Rows are points. Two turns around zero, p and q, are shown by what they do to some points. Write where each new point lands after one turn and then the other. Backwards means that the second turn is done in reverse. Each puzzle has new turns, and all numbers are rounded.
(in the rows, 128 means zero)

Turn p:
[110 130 116] => [113 144 131]
[152 142 152] => [161 117 116]
[ 99 112  90] => [ 81 143 138]
[104  91 119] => [100 126 163]
[140 148 155] => [163 130 119]
[164 145 137] => [151 109 101]
Turn q:
[162 163 147] => [110 136 176]
[ 91 138 127] => [119 154 101]
[129 109 106] => [153 118 117]
[ 98 100 131] => [125 118  88]
[160 130 129] => [133 114 157]
Where do these land?
q, then p backwards: [135 135  97] => [122 141 157]
q, then p: [ 90 114 112] => [ 98 127  96]
p, then q: [151 147 174] => [146  97 170]
q, then p: [137 116 129] => [125 117 137]

Turn p:
[108 172 176 115] => [138 154 155  71]
[133 112  99 122] => [127 130 112 158]
[137 156 131 135] => [154 123 135 115]
[174 130 101 107] => [156 124  79 140]
[137 117 138 136] => [118 113 123 122]
[125 109 126 130] => [112 124 125 137]
[ 82  99 125 151] => [ 90 127 165 153]
Turn q:
[ 99 137 128 142] => [132 120 138 158]
[108 150 167 124] => [125 132 176 137]
[151  93 119 141] => [134 155  94 120]
[107 147 112 143] => [120 107 127 156]
[153  94 100 109] => [147 129  88  97]
[127 139 104  90] => [138  90 126 104]
[151 137 167 148] => [ 99 164 148 125]
Where do these land?
p, then q: [ 96 111 118 102] => [109 110 149 159]
p, then q: [141 145 117 106] => [105 115 114 115]
p, then q: [145 160 170 170] => [166 153 137  76]
q, then p: [130  95 138 136] => [163 125 123 124]
q, then p: [127 128  97 126] => [120 123 118 156]
